Each row of a before or after table is a point. The points were changed in one or more steps. Then noise was added and the rows were shuffled. The steps act on how far a point lies along the listed directions, d1 being the first. Write out the steps. A step turns or swaps two directions, mirrors them in a line or flattens them onto one, adds a multiple of one to another, or multiplies one. Angles are multiples of 10 degrees, from the lower direction toward the higher: turns from -170 to 170, lines from 10 to 170 but not 90. Use the fewest steps. Two steps may share a direction if one is a turn and the other turns, adds or multiplies; they go together, in the order done. Otherwise the lowest direction goes first.

Directions:
(1): [ 0.44 -0.32 -0.10]
(2): [-0.31 -0.45  0.10]
(3): [-0.14 -0.02 -0.54]
Before (10 x 3):
[[-0.16  0.42  0.07]
 [ 0.06 -0.03  0.15]
 [ 0.14 -0.27  0.41]
 [-0.29  0.67 -0.52]
 [ 0.19  0.64 -0.32]
 [ 0.06 -0.26  0.13]
 [-0.42  0.19  0.10]
 [-0.42 -0.09 -0.24]
 [ 0.16  0.46 -0.80]
 [ 0.32  0.17 -0.03]]
After:
[[-0.50 -0.54 -0.09]
 [ 0.06  0.04  0.17]
 [ 0.16  0.20  0.11]
 [-0.10 -0.24  0.11]
 [-0.55 -0.44 -0.53]
 [-0.01  0.28 -0.41]
 [ 0.22  0.12  0.38]
 [-0.48 -0.36 -0.50]
 [ 0.04  0.06 -0.10]
 [-0.08 -0.16  0.01]]
Steps: flatten d1 and d3 onto the line at 100 degrees; multiply d2 by -1

Directions:
(1): [ 0.04  0.43  0.17  0.35 -0.48 -0.09  0.46 -0.17]
(2): [ 0.48 -0.06  0.08 -0.25 -0.34 -0.33 -0.38 -0.39]
(3): [-0.28 -0.16 -0.57  0.36 -0.36  0.13 -0.30 -0.17]
(4): [ 0.49 -0.58 -0.02  0.18 -0.15  0.25  0.32  0.17]
(5): [ 0.02  0.21  0.26 -0.15 -0.40  0.48 -0.35  0.42]
Before (11 x 8):
[[ 0.38 -0.67 -0.20 -0.09 -0.22  0.08 -0.18 -0.07]
 [-0.13  0.54  0.17 -0.09 -0.29 -0.08 -0.28 -0.19]
 [ 0.39  0.26  0.13  0.47 -0.73  0.22  0.12  0.12]
 [-0.54  0.69 -0.21 -0.03 -0.20  0.11 -0.27 -0.06]
 [ 0.57  0.35  0.68 -0.19 -0.41 -0.19  0.35 -0.36]
 [-0.09 -0.03  0.53 -0.21  0.08  0.17  0.18  0.38]
 [ 0.27 -0.10 -0.01  0.33 -0.56  0.23 -0.13 -0.13]
 [ 0.54  0.03  0.37 -0.25 -0.73  0.40 -0.30  0.18]
 [ 0.01 -0.30 -0.06  0.16 -0.35  0.32  0.17  0.47]
 [-0.16 -0.25 -0.07  0.10  0.07  0.19 -0.05  0.01]
 [ 0.43 -0.10 -0.25  0.13 -0.16 -0.62  0.47 -0.50]]
After, 11 rows:
[[-0.23  0.50  0.15 -0.38 -0.42  0.29 -0.77  0.12]
 [ 0.10 -0.08 -0.13 -0.29  0.08  0.16 -0.96  0.17]
 [-0.43  0.09 -0.08  0.03  0.25  0.40 -0.10  0.34]
 [ 0.02  0.10  0.21 -0.35  0.24  0.01 -0.61 -0.04]
 [ 0.04  0.39  0.38 -0.44 -0.07 -0.41 -0.15 -0.30]
 [ 0.17 -0.11  0.29 -0.08  0.00 -0.01  0.12 -0.09]
 [-0.06 -0.17  0.01  0.22 -0.65  0.20 -0.07  0.01]
 [-0.12 -0.14 -0.03 -0.11  0.36  0.57  0.25  0.61]
 [-0.67  0.10 -0.55  0.08 -0.13  0.17 -0.69 -0.32]
 [ 0.38 -0.17  0.20 -0.34 -0.37 -0.10 -0.28  0.19]
 [-0.24 -0.03 -0.55 -0.18  0.46 -0.62 -0.16 -0.39]]
Steps: turn d1 and d3 by 150 degrees; turn d2 and d4 by -100 degrees

Directions:
(1): [ 0.11  0.14  0.08 -0.79  0.30  0.02 -0.27  0.30  0.15  0.15  0.36  0.38]
(2): [-0.60  0.42  0.28  0.26  0.28 -0.39 -0.14  0.13 -0.39 -0.25  0.21  0.14]
(3): [-0.65 -0.27  0.05 -0.22 -0.28  0.15 -0.06  0.09  0.49 -0.32  0.27 -0.41]
(4): [-0.29 -0.52 -0.43 -0.24  0.51 -0.30  0.30 -0.38 -0.12 -0.05 -0.08  0.14]
(5): [-0.33 -0.05 -0.27 -0.16 -0.27  0.55 -0.25 -0.11 -0.69  0.29  0.08  0.00]
(6): [-0.03  0.35  0.18  0.01  0.63  0.59  0.35 -0.21  0.08  0.07  0.07 -0.38]
Before:
[[-0.31 -0.09  0.00 -0.07  0.10 -0.28  0.05 -0.10  0.21  0.06  0.20  0.25]
 [-0.02 -0.21  0.03  0.00 -0.20  0.73 -0.05 -0.13 -0.09  0.02  0.20 -0.23]
 [ 0.27  0.45  0.23  0.12 -0.17 -0.29 -0.44  0.46 -0.43 -0.08  0.09  0.50]
 [ 0.84  0.22  0.34  0.53  0.08  0.13  0.10 -0.05  0.20 -0.01 -0.25 -0.13]
 [ 0.22 -0.16 -0.15  0.30 -0.30 -0.19  0.16  0.00  0.30 -0.16 -0.46 -0.15]
 [ 0.13 -0.72 -0.23  0.17 -0.20 -0.52  0.24  0.06  0.34 -0.12 -0.21 -0.02]
 [-0.53 -0.09  0.03  0.00 -0.04 -0.55 -0.16  0.28  0.16 -0.43  0.15  0.15]
 [-0.14 -0.28 -0.24 -0.28 -0.09 -0.11 -0.06  0.05  0.15  0.00  0.06  0.33]
 [-0.29 -0.10 -0.07 -0.22  0.56 -0.26  0.10  0.02  0.39 -0.37  0.18 -0.15]
 [ 0.03  0.12 -0.08  0.06  0.68 -0.03  0.18 -0.16 -0.12 -0.06  0.04  0.24]
 [-0.37  0.26  0.15  0.41  0.00  0.12  0.01 -0.06  0.08 -0.22  0.25 -0.29]
 [-0.30  0.42  0.31  0.34  0.19  0.16 -0.06  0.18  0.05 -0.36  0.27 -0.30]
 [ 0.05  0.42  0.08  0.37 -0.29 -0.03 -0.35  0.10 -0.14  0.09  0.03  0.12]]
After (13 x 12):
[[ 0.02  0.34  0.02  0.40 -0.46 -0.09 -0.43  0.11 -0.24  0.10  0.00  0.16]
 [ 0.32 -0.26 -0.12  0.58 -0.44 -0.52  0.23  0.01  0.49 -0.32 -0.59 -0.16]
 [-0.24 -0.11  0.02 -0.13  0.10 -0.43  0.02 -0.04  0.31  0.03  0.22  0.32]
 [ 0.97  0.30  0.51  0.77  0.33  0.02  0.37 -0.11  0.53 -0.16 -0.34 -0.31]
 [-0.19 -0.15 -0.06 -0.02 -0.17  1.16 -0.06 -0.26 -0.39  0.17  0.23 -0.37]
 [ 0.06  0.25  0.02  0.02  0.96  0.10  0.32 -0.20  0.01 -0.06  0.08  0.13]
 [-0.28  0.57  0.40  0.41  0.44  0.31  0.12  0.08  0.16 -0.37  0.26 -0.48]
 [ 0.30  0.31  0.14 -0.02 -0.40 -0.54 -0.65  0.61 -0.46 -0.08  0.12  0.74]
 [-0.14  0.02  0.09 -0.26  0.86 -0.37  0.24  0.07  0.72 -0.46  0.22 -0.18]
 [-0.43 -0.22  0.04  0.00 -0.22 -0.96 -0.26  0.42  0.32 -0.53  0.11  0.34]
 [ 0.28 -0.90 -0.21  0.39 -0.47 -1.08  0.22  0.15  0.58 -0.32 -0.35  0.11]
 [-0.12 -0.38 -0.31 -0.40 -0.27 -0.27 -0.23  0.16  0.12  0.02  0.10  0.50]
 [-0.39  0.33  0.19  0.56  0.12  0.26  0.17 -0.18  0.08 -0.24  0.21 -0.46]]
Steps: multiply d1 by 1.6; multiply d5 by 2; multiply d6 by 2

Directions:
(1): [ 0.27 -0.01  0.30  0.17  0.21  0.43 -0.11 -0.26 -0.16  0.29  0.71  0.34
 -0.49 -0.36  0.54 -0.27  0.12  0.12  0.08 -0.25]
(2): [ 0.39 -0.35  0.64 -0.31 -0.30 -0.13 -0.35 -0.38 -0.49 -0.13  0.10  0.40
  0.39  0.09 -0.24  0.28 -0.20 -0.19  0.21  0.22]
Before (9 x 20):
[[ 0.27 -0.06  0.32 -0.15 -0.27 -0.09  0.07 -0.26 -0.32 -0.22 -0.10  0.19
   0.31  0.12 -0.26  0.10 -0.10 -0.23  0.14  0.29]
 [ 0.04 -0.05  0.17 -0.14  0.16  0.13 -0.12 -0.14 -0.32 -0.16  0.24  0.19
   0.14 -0.09 -0.11  0.06 -0.09 -0.02 -0.04 -0.01]
 [-0.38  0.28 -0.71 -0.10 -0.03 -0.32  0.40  0.49  0.33 -0.12 -0.70 -0.39
   0.09  0.26 -0.12 -0.05 -0.04  0.02 -0.39  0.13]
 [ 0.24 -0.25  0.39 -0.08 -0.45 -0.28 -0.18 -0.09 -0.32 -0.27 -0.16  0.29
   0.43  0.18 -0.41  0.56 -0.10 -0.20  0.14  0.29]
 [-0.73  0.26 -1.01  0.22  0.13 -0.30  0.49  0.66  0.77 -0.16 -0.90 -0.79
   0.26  0.44 -0.32 -0.11  0.32  0.14 -0.29 -0.10]
 [ 0.02 -0.06 -0.05 -0.09 -0.06 -0.14 -0.22 -0.14  0.03  0.11 -0.25 -0.04
  -0.02  0.10 -0.32  0.05  0.04 -0.15  0.11  0.05]
 [ 0.19 -0.14  0.28  0.00 -0.21 -0.18 -0.27 -0.11 -0.08 -0.17  0.03  0.12
   0.29  0.10 -0.05  0.19 -0.17 -0.07  0.08  0.21]
 [-0.86  0.33 -1.14  0.09  0.05 -0.51  0.55  0.88  0.73 -0.28 -1.11 -0.95
   0.35  0.27 -0.59  0.19  0.20 -0.15 -0.20 -0.05]
 [-0.08  0.08  0.14 -0.09 -0.21 -0.01 -0.02 -0.03 -0.01  0.11 -0.02  0.16
  -0.08 -0.19 -0.01  0.02  0.05  0.14 -0.21  0.08]]
After (9 x 20):
[[-0.20  0.11 -0.25  0.24 -0.06 -0.18  0.06  0.23  0.35 -0.18 -0.22 -0.22
   0.12  0.13  0.02  0.10 -0.05  0.04 -0.08  0.08]
 [ 0.09  0.11  0.05  0.51  0.52  0.69  0.04 -0.10  0.14  0.46  0.86  0.23
  -0.79 -0.36  0.92 -0.57  0.53  0.34 -0.02 -0.62]
 [-0.32  0.26 -0.57  0.29 -0.05 -0.17  0.32  0.50  0.46 -0.22 -0.43 -0.36
   0.03  0.17 -0.21  0.27  0.23  0.01 -0.20  0.04]
 [ 0.07  0.21 -0.15  0.17  0.28  0.36  0.19  0.07  0.02  0.37  0.51  0.27
  -0.66 -0.35  0.74 -0.43  0.12  0.15 -0.23 -0.20]
 [-0.18  0.09 -0.14 -0.14  0.15 -0.08 -0.03  0.12 -0.18 -0.21 -0.10 -0.08
   0.27  0.06 -0.35  0.08 -0.12  0.00 -0.19  0.06]
 [ 0.01  0.29 -0.24  0.56  0.64  0.78  0.23  0.05  0.22  0.59  1.04  0.10
  -1.12 -0.73  1.06 -0.58  0.64  0.22  0.05 -0.73]
 [-0.10  0.04 -0.27  0.03  0.04 -0.06 -0.12 -0.05  0.18  0.18 -0.22 -0.17
  -0.27  0.08 -0.10 -0.11  0.08 -0.08  0.01 -0.08]
 [-0.18  0.11  0.09 -0.11 -0.32 -0.12  0.00  0.02  0.02  0.04 -0.11  0.21
   0.01 -0.19 -0.05  0.11  0.08  0.14 -0.31  0.14]
 [-0.19  0.31 -0.42  0.09 -0.12 -0.09  0.43  0.20  0.17 -0.23 -0.42 -0.27
   0.13  0.14 -0.15 -0.12  0.12 -0.16 -0.07  0.14]]
Steps: turn d1 and d2 by 110 degrees
